Each point is reached from the start by the listed moves, each made once or not at all, plus a little noise. Is the number of moves made odd or even? Then give how often each move was made.

Moves:
(1): [-34 -59   5]
(2): [-10  26 -64]
(3): [ 93 -48 -23]
Start: [15  3  1]
Points:
[16  3  1] -> even (0, 0, 0)
[-21 -59   4] -> odd (1, 0, 0)
[  7  29 -64] -> odd (0, 1, 0)

Moves:
(1): [ 11  36  15  -8  -2 -28  15]
(2): [-22  26  -7 -28 -43  -1  -1]
(3): [-5 35 13 -4 15 15  6]
(4): [  2 -12  45  22  -9  -3 -54]
(5): [ 45  37 -21  35 -16 -13  -2]
(6): [ 13  -5  24 -20   4  29  16]
Start: [ 18   3   3  -4 -15  -8  -8]
Points:
[ 67  85  60   0 -79 -21 -37] -> odd (1, 1, 0, 1, 1, 1)
[ 85  95  80  22 -20 -10 -26] -> odd (1, 0, 1, 1, 1, 1)
[ 88  60  67  27 -37 -22 -36] -> even (1, 0, 0, 1, 1, 1)

Moves:
(1): [ 24 -19 -35  -1 -28  29 -20  -5 -20   6  -2 -10]
(2): [-29   7 -40 -13  -5  13  -6  18  18   3  -6  31]
(3): [ 23  31   7 -43  34  31  -6 -25  -9  36  -7  12]
(4): [ 11   7  15   3 -16  -8 -25  14  -6   7 -10   5]
(5): [-10   7  -3  11   8  -4 -24 -22  -9   1   9   7]
(6): [-30 -12  44  -4 -21  31   1   5  31 -20  26  -3]
(7): [ 14   0  35  20   2 -21 -33   4  12 -27 -41 -19]
(8): [ -5  15  11  17  -8   7  13   2  18 -30  23 -10]
(9): [ 48 -20  -3  16  14   3   1 -18  25   8 -10  44]
Start: [ 34 -11   5  -1 -10  30 -10   0  13  -5 -24 -11]
Points:
[ 86 -23  19  17 -50  26 -89   7   0 -20 -65 -34] -> odd (1, 0, 0, 1, 0, 0, 1, 0, 0)
[ 83  -5  39  56   4  14 -59 -31  62 -51 -43   7] -> even (0, 0, 0, 0, 1, 0, 1, 1, 1)
[ 51 -20 -14   6 -56  41 -94  34  23 -22 -90  -7] -> even (1, 1, 0, 1, 0, 0, 1, 0, 0)
[ 43  36  21 -16  29  68 -28 -47  12   3   3   1] -> odd (0, 0, 1, 0, 1, 0, 0, 1, 0)
[ 77  11  95  12  19  78 -64 -61  78 -35 -28  17] -> even (0, 0, 1, 0, 1, 1, 1, 1, 1)
[ 47  34  23 -18  20  69   0 -21  20   3  -1 -15] -> even (0, 0, 1, 0, 0, 0, 0, 1, 0)

Moves:
(1): [  3 -19   6  14  21   7  23  35 -10   2  -4  -9]
(2): [-6  5  5  3  9  6  9  2  1 11  2 13]
(3): [ -3   4  -7   3   2 -16   4  17  -2  -5   9  -5]
(4): [-11  13  18  -5   2 -15   6 -11 -29 -12 -21  -1]
(5): [  7  19   2   4  -3   1   8   7   9 -13 -14   0]
(6): [ -2  -9  22   5 -22   9 -22  -2  -6  11   6   6]
(7): [ 13  25  29  -6   7  18  34  25 -37   3  18 -11]
(8): [-22 -12  15 -29  -5  13  -7   9   8 -15   9 -17]
(9): [ -7  -4  -9  16 -26   3  -7   5  -2  -7   9   4]
(10): [-16 -11 -17  21  26  -3 -14  -3 -14 -17  -5 -10]
(11): [  9 -13  21   7  -6  17  -4  -1   2 -30  -5  31]
(12): [  7  -3  11  16  -7  -3  -1 -14  -3  -2   8   4]
Start: [ 13   0 -27  13  18  12  -9  -6   6  12 -15  -5]
Points:
[  9  40  25  39  53  21  34  29 -64 -52 -31  14] -> odd (0, 1, 1, 1, 1, 0, 1, 0, 0, 1, 1, 0)
[ -2  18  42  46  32  25   4  -9 -82   5  -7  -5] -> even (0, 1, 0, 1, 0, 1, 1, 0, 0, 1, 0, 1)
[ -4  32  -1  62  55  14  54  71 -78 -26 -21 -23] -> even (1, 1, 1, 1, 1, 0, 1, 0, 1, 1, 0, 0)
[ 16  20  52   4 -12  50   2  21 -22  -5  11 -21] -> odd (0, 0, 0, 0, 1, 1, 1, 1, 0, 0, 0, 1)
[ 20  -6  38  95  17  52  21  64 -57 -35   9  19] -> even (1, 1, 1, 0, 1, 1, 1, 0, 1, 1, 1, 1)
[ -8  51  -5  48  33   6  32  36 -68 -28 -17 -14] -> odd (0, 1, 1, 1, 1, 0, 1, 0, 1, 1, 0, 0)
[-12 -33  32  33 -37  42 -39  11   2 -25  23  33] -> odd (0, 1, 1, 0, 0, 1, 0, 1, 1, 0, 1, 1)

Moves:
(1): [-43  -5 -13  10  25 -23  24  -6  17  -8 -12 -11  13  16  -1  -6  26  24
  22  19   1  -5  19]
(2): [ 18 -20   9   3  19  -1  -6  -8   0   6   6   9 -13 -12   1  12  30   3
   1  -9  19  -7  12]
(3): [-13 -10   3  -6  17  -1   2 -10  -6   3 -14 -11  -7   2 -11  -9   8   2
 -14   6  -2  11  -8]
(4): [  1  18   3   0 -20  13  11   6  17 -15 -15 -25   0  20  20 -23  19   2
  36  15   2   5 -10]
(5): [ 12 -25  10  -8   9 -14   5  11  -1  -5   0 -10   0  27  36   9   0  -1
  -9 -25 -16   7   4]
(6): [ -2  12  -1   9  13 -22   2  16   1  -8   4 -13  -4 -16  15   5  15  -2
 -21   2   1  18   5]
(7): [  5   4 -11  24  25   4 -13 -11  -3   0  -6  -8 -22  15 -32   3 -14 -13
   3 -31   2   5  15]
(8): [ 13  -5 -24   4   1  11  -2  21  -9  14  -7   7   9 -25   2   4   9  26
 -26 -18 -12 -23   7]
(9): [ 12 -13  19   7  -4 -12 -17 -12  21  -2  -5  11 -14  -8   0  -5  10  19
   5   5 -11  -8  -2]
(10): [  3  -7  -7 -12  -3  -7  -9   2 -12 -16   1  -3  -5 -10  27  -8   2   6
  -2  -9   4   0 -26]
(11): [ 10  17  -3   5  22  13  22 -23 -13   4 -37  13  15 -33 -15  -2 -38  -7
  10 -27   1  15  -4]
(12): [  4   2  -1  19   4   4  13   4  19   8  -3 -22  28 -19 -17  -2  -1   6
  10  16   6   0 -14]
(13): [-10  -8 -12   7 -10  15  -7   6   6 -33  14 -10   8   6  28  15   8 -35
 -19  -9 -14   1  -4]
(14): [ -3   6  -5   5   3   4   1  -3  25   8  -4  19  -6   2  11  -4   5  16
  -6   6  16   1 -21]
(15): [ -3 -19  12 -20 -11 -12  -2  24   3 -16 -16   5  37  28  -4   7   5 -33
   0   2   3  20  11]
(16): [ 10   3  -5  -6   1  17   3  15  -6 -11  -3  11 -45 -13 -12  -1  -6   5
   2  20 -13 -28 -10]
(17): [  2 -18  -3  -6  28  -1 -13 -16  30 -36  28  10 -27  15  -3   5   1  37
 -15   6   5  -2  45]
(18): [ 20  -6 -17  -3 -22   7   5 -13 -23  -6  -1   4 -23  31   3  -6 -13  -9
  16  26  -5   0  -6]
(19): [  5 -17 -19 -21 -15   5  11  30   8  20  20  -9  -6 -29  -4  18  19  17
   1  -5  -9  14  -7]
(20): [  2  -5   4   4  -8 -15  26  -3   3  -3 -18 -25   4  -2 -19   2   9  21
  -4   0   7   7 -13]
Start: [-15   0  11 -19 -24  -8  12   0  -1   1  -3  -4   8  11 -21 -17 -21  26
  -6 -24 -16   2  -1]
Points:
[  2 -62 -34 -23  48   2  37 -36  23 -95 -12  29 -75  41  53  -3  -8  68
  -6 -27 -18 -17   8] -> even (1, 1, 0, 0, 1, 0, 0, 0, 0, 1, 1, 0, 1, 1, 0, 1, 1, 1, 0, 0)
[ 19 -37 -26 -65 -32  20  55  27 -32 -13 -56 -15   2 -32 -56 -21 -45  12
  19   5 -31  34 -65] -> even (0, 0, 1, 0, 0, 0, 0, 0, 0, 1, 1, 1, 0, 0, 1, 1, 0, 1, 1, 0)
[ 26 -81 -47 -14 -16 -11  30   6  26 -70  32 -77 -36  45  -3  19 -12  55
 -24 -56 -38  33  -8] -> odd (0, 0, 0, 0, 1, 0, 1, 0, 0, 1, 0, 1, 1, 0, 0, 0, 1, 1, 1, 1)

Moves:
(1): [  5   1   0 -12  -5   1   8   2   4   8  -1  -9  -2  -1   1  -5  -1  -6
   2  -9 -11   6  -3  -1]
(2): [-13  12 -23  21   6 -20  26  25  -1   6   1   9  -6   3  -8   3   0 -14
   2  -5 -27   0  -4  -6]
(3): [ 17   5   2   9  -2   8   3   6  10  12  20   7  14 -15   4  12 -12   1
   4   6  -5  -1  12  10]
(4): [-14 -14  -9  -7  42 -19   1   9   0   8 -20  -3 -17  13  11   1 -11  13
  -3   6 -12   2  10   5]
(5): [ -7  12  -2   1  15   3  10 -11  -3   1   3 -26   4   3  -2  -2 -13  11
 -13   2   5  -7 -12  -8]
(6): [ -2   5  -2  16  11 -15   1 -17   3 -10 -12 -18   3  -8 -11   4   4  -4
  11   6  11 -14  -6  -5]
(7): [  3  -6  28  24   5   6   4   7  11 -22   1   2  11  -8  -2 -24  -8 -22
  -4  11  -8   1  -6 -19]
(8): [ 11  -3   4  -3   7   1   1   6   1  -5   7 -13  -7  -6   2   6   2   3
 -18   6 -10  -6  -8   5]
(9): [ -8  -6 -15   9  -7  -5 -11   9   2   0  -1  -5   0   6  -2   9   3   6
   5   4  -8  -8  -3   1]
(10): [ 15  21  -3 -10  18   6   7   1  14 -10   6  11   4   8  -3   1   2  -4
  15  -5   4   5   6  -3]
(11): [  6  -8  -6 -19  13  11   3 -18  -1   7  -1 -11  -9   6   6  10   7   5
   0  -8  -9  -3  12  11]
(12): [ 14  15   1   9   8   9  -6   6  -1  -7   2  -5  -2  -3  -4   4   3  -1
  -2  -1   3   6   9 -13]
(13): [  1  -8  -8  10 -13 -16 -13 -12  14   2   0   6  -1   1  -2  10  -9  -2
 -17   8   8   5  -9 -11]
(14): [ -8  12   6  -9 -12   0  -7   4   8   3   6  -5  -8   6   2   2  21   1
  -4  -7   8   5  13  11]
(15): [-20 -12  -8 -10   7   3  13   0   2 -16   7  -4   6 -28   4   4  -9  14
  12 -11   9 -30 -16  -5]
(16): [ 11  10  -9  -3 -20  -6   4   3   1  -3  -7  13  -8 -14  14  -3 -19   4
  -6  11 -16   6   7   6]
(17): [  3  -6 -11  -3 -15   2 -12  -3   2  -6   0  -5 -13   9  -3 -12  -9   1
  -6  -6  -4   3  -2   8]
(18): [ 15   5 -18  -5  13  -3  -3   8   1  -7 -18  -5  -7   0  -8   3   4 -22
  12  12  -4  -5  18 -12]
(19): [ 29   3  -7   1  12  -7 -17  14  13   6  -1  15 -24  -1  23 -15 -10  12
 -20  14  -6  -9   4  -2]
(20): [  9   1  -2  -8  -5   1  -5  -2  -1   3  -3   2  28 -11  -1 -20   7 -12
 -12   0  -6  17  -2 -15]
(21): [ -7  18 -18  24   0  10  -8  20  16  11  -4  -1   4  15 -10   2   4  19
  -7  -4  13  -1  -8  15]
(22): [ 15  10  -8   2  22  11  -2 -12   8  14   6  -5 -20 -13 -18 -16  15  14
  -4  13   1   5 -12  -6]
(23): [ -3   3   0   1  -2   0 -18 -11  -3   6 -11   6  -1  -1  11  -3  -9 -15
  -2  10 -11   4  -7   7]
(24): [ 13  -5 -10   7   6   7  19   7   0   5  -1 -13  -6   0   6 -28   5  -1
   8   4  -1  18   0   4]
Start: [ 10  -3   1  -7   1   5  -2  14  13   3   9 -16  -1  10  -5   3  14  14
  18   1  -4 -15  -5   2]
Points:
[ 20   4 -89  33  87 -29   9  39  57  28 -32 -44 -56   5  21 -10 -11  33
   2  13 -37 -33 -23   2] -> even (1, 1, 0, 1, 0, 1, 0, 0, 0, 0, 1, 1, 1, 0, 1, 0, 0, 0, 1, 0, 1, 0, 1, 1)
[ 51  15 -33  39  57  21  58   0  45  18  24 -85 -24 -14 -33 -55   2  -3
  21  17 -53  -6 -25  -9] -> even (1, 1, 1, 0, 1, 1, 1, 0, 0, 0, 1, 0, 0, 0, 0, 0, 1, 0, 0, 0, 0, 1, 0, 1)
[ 78  -4 -23  -4  95  15 -13  49  62   8   2 -33 -32 -53  28 -75   9   0
 -12  68 -48 -15   1 -14] -> even (0, 0, 1, 1, 0, 0, 1, 1, 0, 0, 0, 0, 0, 1, 1, 0, 0, 1, 1, 1, 0, 1, 1, 1)
[  9  47 -86 -18  58  -4  13  82  55  -5 -16 -30 -17  21 -23 -14  25   3
  27 -29 -31  -7  17 -14] -> odd (1, 1, 0, 1, 0, 0, 0, 0, 0, 1, 0, 1, 0, 1, 1, 0, 1, 1, 0, 1, 1, 0, 0, 0)
[ 24  45 -27 -13  86 -14  -6   3  42   6 -16 -48  -9  16  -1  20  -1  -4
  40  33  -8 -26  30   9] -> even (0, 0, 1, 1, 1, 1, 0, 0, 0, 1, 0, 0, 0, 1, 0, 0, 0, 1, 0, 0, 0, 0, 1, 0)
[ 79  53 -85  31  15  19 -32  11  72  44 -11 -61 -47 -13 -17   2  28  13
  16  47 -27   8  18  20] -> even (1, 0, 1, 0, 0, 1, 0, 0, 1, 0, 1, 1, 1, 1, 0, 1, 0, 1, 0, 0, 1, 1, 1, 1)
